Each row is a point. Each copy is the shape, with its points in the same order, turned, moved and blurred by noise. Say if it was mirrored as well.

Shape, 9 rows:
-1.92	-2.95	-0.82
3.87	0.92	0.40
1.32	1.02	1.23
0.92	1.42	1.13
-1.53	-1.21	0.51
0.14	1.28	0.98
-1.97	-1.47	-0.04
-3.14	-1.35	-2.47
2.04	2.38	1.47
Copy 1:
-1.25	-3.44	-0.07
2.45	2.46	-0.22
-0.25	1.71	0.04
-0.34	2.19	0.10
-1.52	-1.04	-0.08
-0.83	1.50	-0.35
-2.15	-1.66	-0.18
-2.52	-2.68	-2.50
0.34	3.46	-0.20
Copy 1 is: only turned
Copy 2 (9 x 3):
-1.35	-2.53	1.09
0.59	2.50	-3.34
-1.01	2.35	-1.25
-0.95	2.65	-0.81
-1.99	-0.43	0.91
-1.18	2.30	-0.05
-1.70	-0.94	1.37
0.16	-1.96	3.13
-0.63	3.78	-1.59
Copy 2 is: mirrored
Copy 3:
1.15	2.76	0.52
-1.11	-3.32	-2.02
-1.74	-1.82	0.08
-2.27	-1.46	0.25
-0.38	1.34	1.10
-2.38	-0.82	0.21
-0.38	1.99	0.92
-0.70	4.21	-0.40
-3.09	-2.77	-0.54
Copy 3 is: mirrored

Shape (8 x 4):
-2.64	1.90	0.38	-0.45
-0.90	-0.50	1.25	0.44
1.03	-0.58	-1.95	1.06
-1.58	2.22	0.95	2.34
-0.42	-1.65	0.36	2.26
-0.29	1.65	0.12	-1.84
-0.53	-4.72	-1.58	1.92
0.93	-3.31	-0.79	0.24
Copy 1, 8 rows:
-1.43	3.17	0.07	-0.60
-1.47	0.33	1.34	-1.29
0.02	-1.48	0.20	1.52
-0.59	2.84	2.90	0.30
-1.78	-1.09	2.26	0.12
0.41	1.70	-1.09	-1.22
-3.75	-3.95	1.22	0.98
-1.67	-3.35	0.20	-0.36
Copy 1 is: only turned
Copy 2 (8 x 4):
-2.42	1.98	0.56	-0.60
-1.32	-0.95	0.37	0.28
1.19	-1.37	0.43	-2.37
-1.95	0.88	3.04	-0.96
-1.02	-2.61	1.36	-0.88
-0.32	1.99	-1.05	0.24
-1.02	-5.44	-1.01	-2.27
0.66	-3.30	-1.36	-1.02
Copy 2 is: mirrored
Copy 3:
-2.53	2.31	-0.67	-0.62
-1.61	0.15	1.56	-0.48
-0.03	-1.27	0.14	2.30
-2.47	2.88	1.55	1.37
-2.11	-1.09	2.51	1.20
0.20	1.37	-0.80	-0.99
-2.96	-4.55	1.49	1.63
-0.70	-3.47	1.24	0.31
Copy 3 is: only turned
Copy 4 (8 x 4):
-3.11	-0.11	-0.20	-0.21
-0.38	-0.94	-1.52	-0.99
1.52	-1.83	0.68	1.35
-2.45	-1.19	-2.29	1.53
0.72	-2.89	-1.68	-0.36
-1.02	1.58	0.45	0.03
2.50	-4.91	0.22	-1.75
2.79	-2.26	0.20	-1.59
Copy 4 is: mirrored

Shape (9 x 6):
-0.41	-2.44	-0.41	-2.83	-2.00	0.38
-0.32	-2.40	-0.65	1.17	-0.11	1.16
0.07	-0.69	1.14	1.00	-0.50	-0.30
1.32	-1.39	-0.22	-0.69	0.80	2.08
-2.53	0.00	0.52	1.88	0.72	-1.44
-0.07	5.35	1.78	2.40	-0.02	1.95
0.01	-2.29	1.67	2.16	0.17	1.24
1.36	-1.37	1.70	2.10	1.01	-1.47
-4.25	-1.44	2.14	0.71	1.22	-1.79
Copy 1, 9 rows:
0.68	2.12	-0.24	-0.76	3.18	1.47
-0.21	-1.16	-1.14	0.01	0.64	2.04
-1.32	-0.65	1.01	0.59	0.38	0.99
1.38	-1.45	-0.11	-1.65	0.90	0.23
-3.15	-0.03	-1.00	2.12	-0.18	0.22
-1.32	-0.10	3.41	-0.20	-5.27	-0.62
-2.00	-2.15	0.57	0.12	0.98	2.05
-1.72	-2.54	1.29	2.12	0.88	0.00
-4.93	0.52	-1.78	1.03	1.40	-0.28
Copy 1 is: mirrored
Copy 2, 9 rows:
-1.69	-1.43	2.23	-1.11	1.63	-2.00
-3.37	-0.88	-1.28	0.03	1.31	0.21
-1.12	-0.90	-0.63	1.28	1.18	1.38
-2.25	1.59	-0.28	-0.65	1.87	-0.25
-0.66	-2.82	-1.79	-0.49	1.27	2.86
-0.01	1.92	0.78	0.71	-0.32	6.70
-3.09	-0.37	-1.30	1.70	2.79	1.62
-0.19	-0.44	-2.63	2.28	2.40	0.92
-0.47	-4.50	-0.89	-0.90	3.87	2.67
Copy 2 is: mirrored
Copy 3, 9 rows:
-1.67	1.18	-0.98	-3.33	-3.09	0.31
-0.69	2.05	0.01	0.50	-1.70	1.14
-0.51	1.27	0.94	0.03	-0.64	-1.35
-0.54	1.93	0.63	-1.72	0.30	2.00
-0.43	1.60	-1.42	1.72	0.00	-2.67
-0.17	-2.87	0.69	1.16	4.43	-1.41
-1.52	2.36	1.70	1.33	-0.89	0.00
0.79	2.91	1.84	0.32	0.03	-1.77
-2.50	2.82	-2.19	1.39	-0.54	-3.72
Copy 3 is: mirrored
